Rows are points. A path goes straight from each point to the next, and from the last back to the first. The post is the endless flat space through its rows: a point in 2 columns, a line in 3, a plane in 4, and so on, so that a path can go around it. How many times does the path go around the post? Going back the other way cancels.

Post (1 x 2)
-0.75; -0.53
Path (31 x 2)
-1.61; +0.81
-1.13; +1.59
-2.20; -0.04
-1.67; -2.50
-0.05; -2.41
+1.82; -0.03
+0.25; +1.42
-2.43; +1.38
-1.50; -0.82
-0.96; -2.76
+0.47; -1.34
+0.54; -0.06
-0.14; +1.61
-0.97; +2.44
-2.40; -0.24
-1.66; -1.20
-2.35; -2.67
-0.02; -2.11
+1.26; -0.86
-0.13; +0.13
-1.43; +0.45
-1.53; -0.38
-1.38; -3.40
+0.77; -2.10
+1.25; +0.03
+0.34; +1.89
-2.77; +0.68
-2.48; -2.09
-0.90; -2.18
+0.62; -0.75
+0.03; +0.19
Times around: 5

Post (7 x 8)
-0.01; +0.98; +2.82; +1.17; +1.20; +2.67; -0.61; +1.21
+1.30; +0.53; +0.29; +0.95; -1.24; +0.76; -1.67; -0.04
+2.28; +1.91; +1.94; -0.99; +0.66; -1.33; -0.49; -1.47
-1.11; -2.57; -1.07; +1.19; +0.09; -0.25; -0.23; -1.60
-2.62; -0.48; -1.60; +0.66; +0.68; -0.79; +1.29; +0.25
+0.14; +0.29; +1.94; +1.10; -1.35; -0.30; +0.00; +0.74
-0.88; -0.44; -0.92; -1.82; +0.11; -1.31; +0.60; -0.75
Path (25 x 8)
+0.51; +1.14; -3.17; -1.28; +0.33; -0.53; -0.02; +2.13
+1.39; +0.77; +3.15; +2.35; -3.12; -0.35; +0.24; +1.85
+2.45; +2.69; +2.44; +2.16; +0.43; +0.96; -0.39; +2.33
+3.18; +0.16; +1.34; +0.62; +1.05; +1.20; -3.04; +0.34
-0.32; +1.52; -0.49; -0.79; -1.12; +0.10; -1.27; +0.34
-1.78; -0.61; +1.32; +2.18; -0.58; -0.89; +1.67; -1.20
+0.41; +0.80; -0.16; +1.92; -2.25; -0.89; -0.06; +0.47
-1.68; -0.96; -0.54; +0.89; +1.42; +2.26; +0.28; +0.58
-3.21; -1.87; -0.01; +0.66; -1.15; +1.01; +0.98; -0.71
+0.55; +0.38; +5.14; -0.21; +1.50; -3.07; +2.68; -2.07
+2.59; +2.40; +1.05; +2.49; +2.30; -1.01; -0.41; -1.33
+0.60; -1.99; -2.72; +1.36; +0.81; -0.94; -1.86; -0.58
+0.40; -0.29; -2.33; +1.92; +2.48; +0.17; -0.22; +0.29
+1.56; -0.76; +0.76; -0.72; -0.09; -1.77; -2.12; -1.90
-1.53; +0.98; +1.56; -0.19; -2.26; -2.84; +0.25; -0.56
-1.89; +1.85; -3.19; -1.24; -0.77; -0.03; -0.35; -0.39
+1.66; +0.26; +3.45; +1.14; -1.51; -2.71; -0.59; -0.34
-0.83; -1.74; -2.55; -1.09; -0.03; +1.70; -1.29; +0.96
-0.92; -2.00; -1.70; -1.61; +0.46; -1.06; -1.32; -0.53
-3.25; +0.60; +0.34; +0.31; +1.04; -2.27; +1.64; -1.32
-0.41; +0.96; +1.62; +1.46; -1.09; +0.59; -0.83; +1.24
+2.05; +0.28; -0.56; -0.17; -1.21; -0.49; -2.93; +0.32
-1.57; +1.30; +3.23; +3.42; -0.56; -2.53; +1.30; -0.25
+0.74; +0.36; +1.63; +0.63; -0.88; -1.69; +0.36; -1.45
+1.85; +0.64; -0.50; -0.87; +2.14; +1.90; -1.62; -1.79
Times around: 2
